Each row of a before or after table is a point. The points were changed in one or more steps. Then noise was added and the rows were shuffled. The steps act on how far a point lies along the listed directions, d1 being the first. What was done? A step turns or swaps two directions, mirrors them in a line or flattens them onto one, adds a multiple of one to another, or multiplies one. Angles are multiples of 10 degrees, from the lower direction toward the higher: turns from -170 to 170, lines from 10 to 170 but not 90. Use the fewest steps. Two steps may share a direction if one is a turn and the other turns, adds or multiplies; they go together, in the order done. Otherwise the lowest direction goes first.
In the rows, 128 means zero.

Directions:
(1): [122  92  85]
(2): [165  93 152]
(3): [ 86 103 156]
Before:
[[185 168 102]
 [161 158 136]
 [134 115 140]
 [158 173 117]
 [179  89 108]
 [161 111 108]
 [ 86 131 129]
 [122 162 132]
 [128 119 176]
 [197 180 137]]
After, 10 rows:
[[203 151 111]
 [ 76 141 119]
 [138 111 141]
 [135  91 156]
 [164 144 119]
 [120 159 109]
 [194 166 107]
 [151 173  95]
 [201  97 157]
 [167 109 131]]
Steps: flatten d1 and d3 onto the line at 80 degrees; multiply d2 by 1.6

Directions:
(1): [148  90 138 163 149 166  79  96]
(2): [120 133 128 144 153 192 158 178]
(3): [182 102  75 151 133 102 142 154]
(4): [111 135  72  78 159 142  91 129]
(5): [123  91 138 107 181 118 178  95]
(6): [188 125 153  72 108 154 131 130]
Before:
[[182 106 114 183  90 130 135 160]
 [119  94 135 194 153 132 162 112]
 [128 143  95  87 141 185 102 190]
 [ 71 164 132 108 141 142 130 148]
 [ 94 146 124 109 163 175 146 127]
 [209  90 107 127  95 127 132 151]
 [104 139 144 111 129 173 101 130]
 [ 84 123  91 131 185 129 100  98]
 [202  73 130 151 160 126 152 128]
 [147 143 106 129 137 185 122 165]
 [183  95 110 142  93 103 135 152]
 [185  89 134 173  97 138 123 127]]
After, 12 rows:
[[215  90 127 153 136 160 144 167]
 [231  82 119 106  93 121 139 132]
 [195  98 112 123  94 103 138 152]
 [ 68 135  81 170 179 146  74 120]
 [192  76 141 154  94 125 134 118]
 [142  92 113  51 173 125 119 100]
 [ 95 110 124 215 148 136 163 138]
 [181  86 119 149 104  77 159 115]
 [164  99 118  95 164 129 146  88]
 [ 95 130 131 105 178 161 145 110]
 [ 68 152 129 106 153 116 137 118]
 [111 114 152  93 147 141 109  92]]
Steps: add 0.3 times d4 to d1; mirror d2 and d5 in the line at 40 degrees; multiply d6 by 1.6

Directions:
(1): [190 107 133 126 113  99  84 125 147  69 158 151]
(2): [143 162 154 116  96 139 139 136 132 176 209 144]
(3): [135  91  80  92 113 102 150 184 128 134 148  75]
Before (10 x 12):
[[112 130 197 165 179 137  87  26 131 108  43 207]
 [138  82 121 124 161 121 132 140 131 107 112 130]
 [ 88 172 147 131 143 189 150 100 127 183 142 136]
 [114 150 165 130 155 146 124  92 128 141 118 154]
 [ 11 175 172 124 153 167 182  95 104 223  72 131]
 [168 137 155 143  67 124 121 129 136 141 230 141]
 [ 83 134 104 112 140 147 159 123 115 155  61  82]
 [169 163 149 125  84 154 108 108 139 156 233 173]
 [124 184 168 161 117 182 107  70 118 157 137 170]
 [145 141 158 152 113 131 111  84 144 156 161 198]]
After (10 x 12):
[[ 42 179 197 142 151 158 141  62 113 179  71 175]
 [143  98 127 123 147 124 137 148 136 126 144 136]
 [ 96 167 140 152 132 184 123  83 109 157  97 143]
 [115 118 129 144 126 126 136 104 131 163 111 159]
 [ 79 141 178 138 161 147 138  67 117 187  85 167]
 [130 120 105 126 119 147 121 115 128 125 136 128]
 [104 148 158 129 159 146 136  99 126 148 111 146]
 [ 94 159 146 140 153 184 134  87 129 152 110 141]
 [115 153 141 123 129 145 127  99 126 144 107 128]
 [140 106 115 144  99 113 125 135 130 109 145 110]]
Steps: flatten d1 and d3 onto the line at 50 degrees; multiply d2 by 0

Directions:
(1): [138 148 179 160 210 127 174 126 131 107 180 141  82 117 147  97 105 132
 144 147]
(2): [124 153 105 132 127  62 109 167 146 103 163 128 183  79 127  91 108  62
 124 126]
(3): [116  55 133 150 149  80 140 170 162 128 136 138 145 134 185 166 140 169
 105  85]
(4): [102 160 148 119 112 173 139 135  90 130 140 136 136 139 204 140 120  84
  46 119]
(5): [118  77 148 165 100 124 163 118  86 157 144 147 185 136 120 145  88 119
 146 203]
(6): [159 125 110 146  97 127 184 142 125  37  64 153 107  97 137 148 127 119
 125 147]
Before, 11 rows:
[[138  99 121 151 121 140 162 117 123 108  85 135 114 151 134 155 133 159
  135 136]
 [136 150 129 127 119 119 135 117 106 114 128 132 139 123  92 104 114 111
  148 168]
 [131 137 142 125 141 137 140 139 118 130 124 134 104 136 154 128 132 122
  112 117]
 [144 145 120 142 133 117 132 124 117 118 154 134 160 107  76 102  99 106
  166 157]
 [120 155 120 106 134 137 101 117 125 162 153 118 101 140 114 113 131 137
  128 102]
 [145 136 145 123 166 118 142 109 113 127 153 130 129 125  78 103 111 130
  173 168]
 [119 132 148 110 145 143 124 119 125 141 131 125 116 147 138 135 128 123
   94 117]
 [128 132 117 125 115 125 153 137 127  90  89 139 116 130 124 141 126 127
  138 142]
 [136 108 108 140 116 104 153 140 132  84  96 144 116 108 139 132 141 141
  134 112]
 [121  94 132 143 121 127 128 120 135 129 116 136 124 129 128 140 121 149
  132 136]
 [153 128 123 144 137 120 156 111 134 122 123 112 116 119  80 117 117 136
  184 158]]
After, 11 rows:
[[121 153 148 121 136 151 138 138 101 137 135 134 113 138 173 125 124  98
   87 120]
 [108 143 156 108 137 161 129 122 110 143 136 128 121 150 167 141 123 105
   62 115]
 [132  96 105 146 124  78 141 144 142  99 116 142 138 103 125 122 136 140
  151 116]
 [169 159 129 113 169 120 127  88 126 114 134 120 100 116  12  79 120 142
  225 177]
 [122  93 129 144 123 113 118 121 140 137 127 133 134 123 111 131 117 147
  150 142]
 [124 141 122 108 136 137 109 121 129 154 139 121  90 144 125 126 139 153
  124  93]
 [129 107 116 149 131 107 135 125 132 132 121 126 147 140 116 130 123 140
  148 136]
 [175 131 102 140 150  93 133 102 161 120 117  99 105 106   9  93 124 157
  248 161]
 [122 134 113 125 125 103 135 145 137 102 109 134 130 124 119 128 124 119
  143 134]
 [168 153 107 134 136 123 131 108 131  99 124 128 124 104  32  96 112 130
  204 159]
 [146 163 120 118 124 118 126 112 118 104 116 126 118 119  71  96 124 121
  165 160]]
Steps: turn d3 and d5 by 30 degrees; add -1 times d1 to d3; flatten d2 and d6 onto the line at 50 degrees; multiply d4 by 2.5

Directions:
(1): [ 79 136  58 174 143 138  89  96 148 148 112 135 149  73 126 142 116 186
 130 100  86 129 149 117 137 152 163 166 109  64  73 141 127 145 124 103
 111 170 139  98 107 131  85 136 202 175 172 132]
(2): [107 130 180 100 149 187 170 143 148 169 133  95  82  62 170 101 101 121
 163 131 108  99 119 133 165 104 110 109 174 156  98  60 109 160 137  98
 135 117 137 176 123 109  98  58 170 139 155 153]
(3): [ 82 148 153 130 145 165  76  94 125  73 146  94  77 153 184 146 141 103
 112  81 194 154 142 135 104 117 108 151 104  88 191 117  78 146 111 110
 121  73 116 126 166 126  78 164 165 106 155 141]
(4): [168 100  94 101 142 155 117 130 102 111 131 163 116 107 123 136 117  81
 120 124  75 171 104 126 172 138 157 124 146  88 176 194 189 125 122 102
 149  95 127 206 135 212  99 107 148 114 128 177]
Before, 11 rows:
[[134 119  98 131 130 125 113 127 127 139 122 142 140 115 117 123 122 145
  123 122 102 137 131 125 134 140 142 140 126 108 120 150 144 122 126 117
  132 138 118 134 127 147 124 126 144 138 143 129]
 [115 139  81 160 128  99  90 115 122 115 126 135 159 144 115 145 145 161
  111 110 142 143 143 118 109 143 143 154 102 105 117 150 125 109 118 141
  115 156 127  77 121 122 142 165 135 144 139 104]
 [138 116 101 140 123 117 107 129 115 123 121 150 140 141 106 138 134 123
  116 126 126 140 122 121 116 138 144 125 119 122 135 160 139 114 122 129
  133 146 124 119 126 149 142 155 117 123 118 119]
 [130 137 126 143 118  97 125 132 131 121 122 134 157 157 114 120 142 141
  122 144 138 122 133 128 106 140 113 127 112 137 127 133 128 110 132 144
  122 154 126  93 118 104 150 141 103 133 111 112]
 [164 106 116 125 106 105 168 151 120 153 121 150 161 123  96 119 123 139
  132 165  83 121 119 132 136 131 137 103 135 145 113 154 161 115 128 143
  138 149 135 121 112 141 171 106  89 133 106 124]
 [136 136 119 142 113 107 119 120 118 104 134 130 131 140 133 135 134 132
  115 118 142 133 131 120 114 128 133 141 107 109 143 142 127 120 123 135
  124 125 126 119 126 141 129 149 119 126 125 114]
 [ 90 142 103 159 138 125 115 112 146 148 116 118 134 114 128 126 122 172
  130 122 137 116 142 123 116 143 139 151 112 114  86 116 107 143 139 125
  113 162 133  96 114  98 112 141 143 158 147 110]
 [128 129 114 137 122 112 134 128 128 131 124 138 144 128 116 129 123 147
  121 123 125 121 137 127 124 124 132 126 114 127 105 134 127 125 131 140
  127 143 133 102 124 118 143 134 122 140 126 117]
 [151 111  69 149 127 114 127 128 123 146 115 155 165 103  98 130 123 148
  123 118  78 142 126 119 153 148 164 139 129 102 102 167 168 122 132 126
  131 158 139 131 106 165 134 124 148 143 130 134]
 [ 98 136 143 131 119 134 123 125 141 128 130 103 120 126 142 129 126 142
  135 125 152 117 132 130 106 137 111 131 112 149 104  96  92 137 130 131
  122 136 124 104 127  91 122 134 139 131 138 107]
 [118 140 124 147 115 116 139 127 136 141 122 127 148 125 120 123 128 154
  133 134 117 110 143 123 122 134 132 126 132 137  97 108 106 133 132 144
  114 150 129  97 115 100 128 130 126 144 137 107]]
After, 11 rows:
[[102 153 154 143 117 123 128 119 139 120 132 106 126 145 144 123 138 145
  124 122 160 113 151 129 104 125 110 129 123 140 121  86  77 139 127 146
  111 128 122  85 134  81 123 148 123 129 140 103]
 [149 122 100 136 129 132  74 105  97  67 137 135 124 170 135 155 147  93
   91  86 156 185 128 127 118 140 142 152 100  78 202 188 138 121 111 128
  132  86 117 140 155 187 111 177 137  95 123 146]
 [152 139  81 160  98  36  66 114  94  55 136 155 183 248  86 162 183 136
   74 114 203 171 143 118  56 147 131 156  63 118 183 201 128  73 107 183
  118 134 107  41 146 127 197 235  52 100  90  73]
 [118 136 118 147 122 104 109 114 120 103 128 132 137 157 121 139 135 141
  106 107 158 134 145 129 102 126 122 139  92 115 133 145 112 123 123 146
  126 128 131  88 139 112 143 164 114 125 120 109]
 [106 145 173 129 130 117 130 128 134 120 134  97 106 172 149 121 136 128
  125 133 201 111 132 134  94 118 102 127 117 160 142  87  78 134 139 146
  121 120 122 100 138  76 140 153  86 117 121 100]
 [141 119 121 115 128 127 100 126 115 101 132 136 121 149 128 129 132 113
  111 117 138 152 130 126 121 136 126 136 120 108 172 159 136 119 116 123
  139 102 109 143 151 161 125 143 128 111 130 132]
 [ 94 127  85 163 130 135  85  94 127 103 127 136 136 123 139 153 131 150
  112 103 123 160 146 130 111 140 148 151  94  58 149 171 121 134 109 115
  118 123 127  94 138 151 102 159 157 136 152 132]
 [147 113  66 157 113  82  70 114 100  85 118 171 164 190  88 161 156 118
   86 115 146 168 128 117  89 154 159 141  87  91 169 211 145  95 113 145
  130 142 112  92 139 167 153 207  95 112 100 107]
 [116 147  94 175 109  71  82 113 129  90 117 142 181 194 101 142 160 161
  100 130 163 138 146 124  71 155 122 153  71 106 137 161 119  99 123 155
  105 162 121  46 123 101 153 195 100 132 109  91]
 [106 139 167 121 113 132 155 146 148 146 127  91 120 123 137 112 123 144
  148 142 158  95 128 133 111 127  98 114 127 188  87  65  84 138 138 138
  122 145 127 102 124  67 138 112 122 136 130  96]
 [159 130  91 150  97  67 111 120 108  88 131 153 160 179 102 145 146 136
   98 128 146 142 130 119  98 141 141 144  87 108 152 180 148  96 122 155
  124 141 121  97 123 154 157 180  81 121 100  96]]
Steps: turn d1 and d3 by 140 degrees; multiply d2 by 3; multiply d4 by 1.6

Directions:
(1): [191 113 196 163 142  64 110  53 117 177  71 161  89 128 159 135 128 117
  74  94 122  84 101  99  75 101 123 119 161 149 133 172 149 160 104 176
 169 167 137 116 116  95 146 171  85 111 178 127 159 140 156 121 113 145
 131 165 131 102 155 154  98 132 110 107]
(2): [138  75 126 161 137  73 123 128 105  89 120 132  92 136 143 141 137 131
 111 192 131 139 122 157  96 184 103 118 113  96 139 145 167 144  51 134
 157 105 108 132 206 188 122  86 218 105 120 162 123 133 108 103  52  92
 142 154  94 116  88 161 141 135 110 148]
(3): [108 107 104 191 186 174  79 132 185 102  93 125 112 128 123 165 163  82
 126 230 145  76  92 157 101  91 151 174 103 111 120 111 103 144 134 111
  82 122 140 111  67 154 125 155  79 114 139 162 149 132 156 143 118  57
 146 135 132 112 136 113 133 175 135 138]
Before (11 x 64):
[[127 138 130 147 162 186 109 123 180 136 117 125 156 129 107 150 145  90
  116 163 127  89  95 154 113  63 153 186 113 131 110 111  74 124 179 119
  100 133 137 107  41 108 127 151  19 122 136 152 135 134 157 166 152 100
  146 120 145 105 158 112 132 151 163 115]
 [ 68 128  81 110 148 164 130 193 143  62 171  98 137 124 106 140 142 117
  178 214 128 154 141 171 164 181 132 127  78  85 118 108  91  95 131  84
  104  82 109 164 155 197 104 112 173 134  70 155 105 121 104 131 110  98
  152 116 112 147  82 117 153 133 127 156]
 [ 93 126  76 133 145 171 119 185 154  89 166 120 133 127 116 143 138 102
  142 175 155 154 121 174 143 148 115 165 104  78 111  96 124 136 143  83
   86  85 139 128 149 171  99 108 162 140  99 150  98 120 116 124 117  85
  150 109 118 131 117 114 141 151 151 153]
 [138 162 164 138 144 138 113  87 148 166  93 142 147 100 127 148 131 106
   94  86 126  86 100 102 118  47 151 135 179 146 117 145 113 131 181 165
  113 157 160 123  71  91 140 172  25 146 148 114 140 146 155 133 164 131
  137 120 163 119 180 101 121 129 135 106]
 [ 84 144  73 110 154 213 135 188 150 101 137  99 159 143 110 138 108 134
  175 162 130 126 140 142 153 108 147 160 101 119 108  98 107 133 140 109
   76 131 113 134 103 113 127 108 120 153  98 126 107 126 126 135 151 119
  132 101 136 141 126  92 145 139 147 148]
 [172 108 175 131  98  20 144  87  74 154 143 136  96 128 171 109 129 160
   95  85 135 175 127 105  89 147  98  83 168 127 159 189 184 146  64 161
  206 135 100 128 206 146 139 101 192 114 141 131 128 143 101  88  96 179
  113 163 125 123  82 169 113 103 110 128]
 [125 133 141  66  59 109 165 126  92 140 167 112 132 125 128  93  99 164
  134  56  98 180 153 108 171 154  97 101 148 136 113 124 155 118 125 140
  168 122 125 147 196 111 115  91 172 174 110  95  99 102  91 131 156 187
  122  94 128 151 134 132 123  65 121 136]
 [179 177 174  64  97  84 174 101  86 188 155 145 146 130 110  89 105 148
  114  13  91 160 153  92 139 121 106  74 155 179 133 161 141 125 154 149
  163 148 131 133 148  79 152 117  99 138 151  97 128 142 109 128 160 180
  108 151 139 131 144 138 108  88 139 102]
 [160 138 165 102  99  64 133 111  79 162 149 154 136 123 142 103 118 145
  129  71 116 140 138 102 121 149 101 115 146 157 134 159 164 123 115 153
  158 134 124 144 175  94 147 127 148 117 145  90 111 117 104 119 134 159
  123 143 127 135 137 136 117  91 116 110]
 [158 202 177  86 102 106 156 117  98 201 130 131 142 113 141  97  88 169
  118   7 108 148 142  77 142 104 128 105 176 175 127 137 132 126 160 133
  161 166 128 148 115  71 152 150  80 154 152  85 125 124 162 139 178 229
   87 119 156 119 153 126 101 109 138  96]
 [117 136 128 145 146 137 123 139 157 103 113 123 126 113 103 138 126 103
  130 135 118 113 113 135 116  99 133 118 118 145 134 104 107 104 149 113
  122 138 131 117  86 118 133 148 105 142 137 141 137 116 141 128 139 132
  137 104 141 131 147 135 129 136 128 133]]
After:
[[132 117 142 161 155 110 116 128 146  95 102 134 103 120 114 143 134 101
  116 150 121 109 107 137  96 112 123 111 124 144 142 120 120 115 120 124
  136 138 125 114 109 131 137 143 126 129 144 151 142 118 140 122 109 121
  145 121 134 124 142 152 131 139 117 136]
 [136 137 137  92  96  86 141 137  84 139 176 142 149 127 129 102 122 149
  148  93 116 160 146 116 140 165 101 120 132 143 135 142 160 112 115 135
  138 113 120 143 187 112 136 105 176 123 124  94  97 109  87 122 129 147
  122 130 121 148 121 126 133  89 124 122]
 [ 89 159  93  70  75 124 171 178 101 123 214  99 164 123 124  94 120 170
  174  88 138 220 164 122 174 145 116 100 135 119 145 127 133  99 140  99
  137 102 101 142 171 152 120  69 192 147  88 109  91 130  79 112 162 182
   96 100 141 161  75 114 140  96 145 142]
 [109 173 139 109 153 167 121 129 157 147 128 124 138 117 118 134 133 108
  148 117 117 101 124 115 154  94 154 131 123 139 110 124  66 104 192 117
  113 140 135 151  65 106 128 193  39 141 118 119 134 124 147 152 180 153
  138 120 153 135 145 101 110 128 132 113]
 [126 155 121 134 148 168 115 134 163 144 133 136 128 120 127 137 132  92
  117 106 150 114 109 137 131  91 133 167 136 112 107 114 111 148 186 110
   95 130 159 117  83 107 114 163  70 145 138 124 122 124 150 133 162 123
  142 116 141 127 163 105 110 153 152 120]
 [175 134 178 138 122  31 145 116  70 152 116 140  96 128 161 114 100 166
   96  85 111 159 137 113  94 178  96  93 158 132 143 163 184 145  62 140
  202 141 102 153 215 147 142  97 191 126 142 128 120 133 141 107  80 182
  107 157 107 103  99 172 115 117 110 124]
 [161  89 155 185 172 114  97  96 157 118  85 144 117 139 132 162 154  90
   79 208 127  79  79 166  67 102 132 175 113 112 120 141 117 152 103 140
  143 125 127 106 107 145 125 132  77 102 150 180 144 142 151 140  85  76
  157 157 121  80 135 150 131 162 139 126]
 [144  95 156 178 156  66 111  93 118 107  83 140 102 110 146 168 142 110
   75 171 132 105  93 140  79 125 116 122 157 101 136 165 163 149  84 167
  150 123 137 130 175 175 128 113 148 116 131 157 131 150 129 101  60  84
  157 153 118 106 125 146 136 136 114 132]
 [178 139 166  88 100  50 169 110  72 148 158 142 119 134 122 101 113 148
  107  70  94 175 150 120 119 170  92  68 139 150 140 165 171 135  99 154
  181 126 113 137 209 131 147  76 175 125 138 125 117 143  86 112 102 148
  121 169 108 123 116 161 124  92 130 124]
 [143 130 165  78  65  94 159 107  92 157 152 124 122 124 143  94  94 161
  119  40  99 167 146  99 157 140  94  96 160 150 121 134 152 125 127 154
  179 137 132 147 185 100 119 106 152 168 126  93 106 103  99 132 159 194
  122 102 134 147 143 140 118  64 117 129]
 [144 124 139 150 169 150 117 114 139 150  80 131 116 144 140 146 107 122
  123 132 127  79 114 112 100  83 142 152 139 141 113 138 130 168 117 162
  115 170 121 124  91  78 143 150  82 139 150 129 142 138 153 123 131 137
  137 139 134 112 150 117 115 141 126 125]]
Steps: multiply d1 by 0.7; turn d1 and d2 by 120 degrees

Directions:
(1): [162 159 147 124 163 143 152 142 186 119 127 136 170  86 147  99 113 180
 118 147 192 152 119 119 159 174 137 141 114  93 157  29  93 105 134 115
 154 125  69 158 127  63  97 106 166 107  98  90 129 152 185 101 181 119
 116 140 151 171 126 145 120 168  89 102]
(2): [146 155  69 137 117  66 122 123 188  98 143  87 133 170 112 152 138 110
 105 147 162  99 147 181 126 144 145 127 110 128 117  89 115 213  70  78
  91 111 149 158 116 142  69  50 127 125 177 107 131 122  91  84  95 116
 144 189 114 100 120 149 152 124 115 165]
(3): [101 142 167 116 129 157  91 152  96 137 155 130 140 102  64 134 120 117
 123 128 179 133  53  95 107  99  94 131  86 127 129 105 114 101 139  88
 143 153  72 102  61 140  95 107 145 156 201 167 192 137 142 142  57 141
 207 136 113 149  84 123 113 102 129 144]
(4): [101 214 176 129 162 144 104 122 163 108 127 149 147 155 122  78 174 171
 173 148 120 123 102 190 117  68 189 115 123 141 141 201 101  76 118 148
  71  77 138 137 131 116 104 102 132 143 119 107 170  91 165 147 108 129
 125 128  79  94 143 113 159 154 107  87]
(5): [155 126 149  76 147 115 148 129 111 141 121 178 156 118 112 100  97 140
 196 118  82 101 180 193 156 133 138  94 117  82 129 112 102  90  98  95
 147 111 132 133 109 132 186  83 195  92 150 181 110 168  71 115  78  88
 128  89 128 146 176 124  95  84  98 159]
(6): [138 104 103 150 167 177  66  92 129 162 162 131 123 106 125 102 182 163
 153 115 176 157 165 102  52 125 118  81 156 118 101 130 123 110 134 161
 179 144 127 159 141 112 152  62  46  90 106 168 120 155 112 110 132 134
 126 160  96 119 124 155 190  97  86 172]
Before (13 x 64):
[[167 169 152 114 173 126 139 142 179 116 130 155 170  93 134  81 134 176
  157 144 186 125 154 164 144 143 160 115 120  97 157  72  79 102  94 109
  142  80  77 174 135  76 118  67 159  83  91 100 127 159 152 108 132  88
  112 169  97 146 138 136 129 133  83 116]
 [150 110  97 134 139 129 142 142 160 120 138 116 144  78 145 130 115 162
  102 140 201 135 128 116 139 173 121 124 120  84 134   7 114 143 131 120
  166 133  83 164 146  90  92 113 134 112 126 111 131 156 165  99 183 123
  113 157 148 147 118 165 125 151 107 140]
 [149  85  91 113 103  89 148 122 102 164 113 136 114 124 115 154  98  85
  112 110  91 119 162 126 151 157 106 123 136 100 108 126 155 158 132 111
  154 147 157 106 131 173 169 139 149 115 165 166 107 153  74 103  89 122
  148 110 149 141 118 140 105 110 154 182]
 [129 118  93 156  89 124 103 129 121 112 142  94  93 125 136 170 145 105
   80 115 131 120  94  84 118 113 110 150 139 158 113 120 144 154 132 119
  129 149 134 121 143 129 117 167 100 141 128 123 125 111 120 134 129 164
  136 138 114 126 111 117 140 131 165 140]
 [ 95 164 114 152 115 128 131 152 152 109 120  90 114 146 135 157 132 146
   95 147 136 149  87  77 150 144 123 189 121 156 162 120 131 147 144 119
  103 127 109 134 136 114  90 149 129 176 116  71 145  91 160 144 153 138
  109 141 131 105 113 124 122 170 147 101]
 [120  87 114 132 112 137  93 102  95 147 149 120 104 115 103 170 149 130
  126 123 142 133 135 101  94 130 117 108 125 133  98 141 147 138 140 132
  159 145 146 122 111 135 129 101  99 113 157 178 122 130 108 145 104 136
  153 147 117 130 103 147 159  86 114 166]
 [126  67  77 140 104 125 112  96  79 148 147 111 102 147 111 162 131  86
  123 103 113 110 168 120 101 121 104 113 135 122 108 142 155 183 104 112
  158 162 158 123 116 186 159 117 110 110 154 171 110 135  56 117  82 118
  135 125 136 106 140 129 138  64 149 194]
 [140 192 178 110 195 174 114 110 171 131 156 168 178  87 132  50 154 215
  184 141 173 134 117 164 136 111 179  96 126 104 147 113  91  52 131 119
  124  99  72 159 115  81 100  70 138 113  92 131 151 125 184 123 139 120
  131 122  77 140 137 144 138 144  77  99]
 [116 128 113 125 115  99 141 133 148 120 110 119 105 146 138 142 127 115
  109 135 152 136 142 118 126 144 145 140 148 150 123  96 131 159 130 126
   94 113 139 161 139 140  97 139 112 135 119 103 134 122 140 110 154 122
  120 146 139 127  98 150 144 148 130 120]
 [120 127  58 151 108  90 117 109 159 103 152  85 103 138 103 161 141 103
   91 116 161 129 120 120 122 134 138 155 117 158 127 121 145 193 103 141
  100 136 146 129 142 160  87 110  73 134 148 102 143 123 128 117 131 153
  127 171 137  96 104 142 142 150 145 157]
 [117 161 170 120 141 162 124 134 136 132 110 146 153 122 147  93 128 166
  143 130 140 135 119 138 158 109 162 126 115 108 142 140 102  70 123 143
  134 115  98 136 133 107 139 135 140 119 117 116 140 135 166 132 124 136
  111  93 121 147 158 125 155 153 123 103]
 [146  65  91 141 119 137 107  95  71 169 117 146 123 113 126 144 146 117
  135  93 128 124 199 119  95 145  85  94 156 127  99 116 150 140 127 135
  187 155 164 130 138 154 183 122  95  87 124 186  77 164  73 107 141 131
  121 134 129 123 131 149 150  80 112 184]
 [139  74  99 116 119 108 128 100 102 152 125 146  98 140 136 143 152 112
  139 110  75 114 181 119 107 124 110 101 155 147  99 204 140 129 129 150
  138 132 180 129 148 162 188 144  66 113 101 165  81 141  55 132 130 117
  108 107 121 110 141 129 138 103 124 160]]
After, 13 rows:
[[132  65 118 136 121 150 119  94  50 172  99 166 114 116 141 134 149 123
  151  86  85 125 197 121 104 123  96  97 168 133 107 167 159 109 146 167
  180 145 178 115 158 158 209 169  96  93  94 183  69 149  88 133 152 134
   98 103 133 118 148 131 143  88 124 158]
 [119  41  99 128  92 141 135 106  37 157 132 129  94 126 124 169 103  77
  121  91  84 114 156  87 122 125  84 125 140 123 118 153 170 154 132 130
  177 175 147  98 120 187 191 180 128 118 134 180 102 138  66 142 101 123
  128  85 158 126 146 115 107  69 172 173]
 [121  99 108 120 107 110 150 134 128 131 108 119  98 129 141 152 115 109
  100 126 153 142 147  87 125 161 123 144 152 141 122  78 139 160 144 126
  117 132 131 156 142 138 114 155 110 128 114 114 123 133 137 109 166 124
  118 139 155 140  95 151 129 142 135 127]
 [157 199 122 122 190 135 103  92 212 116 166 142 169 129 136  64 180 208
  177 151 184 115 159 204 121 120 197  83 135 109 132 110  91 115  91 102
  104  82 108 187 129  93  80  13 110 100 107 121 139 121 145  89 126 112
  125 167  58 108 142 161 172 136  64 130]
 [123 112 109 153  88 137 110 133 107 118 138 104  95 110 140 166 133 104
   81 114 124 125  82  71 121 110 104 154 138 157 119 123 148 133 145 126
  138 153 123 113 142 124 128 192 108 147 118 126 129 111 131 142 134 169
  137 123 118 136 111 111 128 132 171 130]
 [115  74 120 131 104 139 103 103  78 147 138 125  94 117 115 171 140 125
  129 120 116 134 136  96 104 127 116 111 134 137 101 159 156 130 153 143
  159 145 155 109 123 138 148 132 101 118 145 179 113 125 111 159 114 138
  141 131 125 131 110 138 147  90 130 153]
 [116 198 151 127 150 143 106 124 175 114 117 131 159 148 138  87 156 175
  152 142 152 123 127 180 147 100 192 114 110 111 139 145  88  92  93 133
  103  94 117 155 130 110 111  86 130 120 131 103 149 121 159 118 104 131
  112 124  98 121 160 133 183 159 108 111]
 [154  73  95 138 143 151 136 130 131 145 136 124 133  61 163 126 118 168
  108 123 184 151 151  87 124 180 106 111 141  84 124  20 128 125 152 153
  198 150  85 160 165  86 132 135 105  99  94 128 105 169 161 107 211 127
   91 141 157 154 128 165 129 141 108 143]
 [130  93 119 110 117 108 138 107 102 144 112 154 101 152 139 139 150 114
  145 115  52 107 170 134 120 106 125 111 153 154 108 235 137 118 128 155
  112 115 188 121 150 165 186 165  82 125  98 156  88 126  66 147 130 120
  104  93 117 101 146 113 132 115 131 140]
 [139  80 132 106 108 121 156 134  69 174 106 158 118 101 120 144  86  91
  119 104  74 130 142  98 162 150  94 131 136 101 117 139 160 111 163 128
  171 158 137  85 129 166 197 183 165 119 147 175 113 154  99 126 102 129
  151  78 163 159 116 126  80 115 163 159]
 [182 132 110 122 169 113 136 129 178 125 134 140 157  95 146  97 138 160
  144 139 186 124 189 154 128 168 144 106 137  96 139  57  92 136  86 109
  161  94  94 184 149  84 132  53 129  64  85 107  98 172 123  89 145  85
   98 185 105 140 139 151 139 114  82 144]
 [130  60  49 145  86  99 137 116 115 125 144  86  91 108 112 186 103  79
   68  97 154 142 127  58 135 170  91 169 124 150 120  85 166 197 130 143
  148 178 130 111 144 166 123 155  76 128 139 124 116 149 119 122 154 156
  121 149 175 131  96 143 109 136 165 167]
 [100 161 114 152 118 133 124 154 154 113 127  85 120 136 126 155 127 148
   90 143 154 154  81  68 147 149 113 187 116 150 162  97 127 145 142 112
  115 136  95 138 128 108  84 138 130 173 124  76 152 101 163 138 148 137
  117 149 130 113 106 133 123 167 140 105]]
Steps: turn d1 and d6 by 20 degrees; add -0.5 times d6 to d3; turn d2 and d4 by -60 degrees; multiply d4 by 1.6
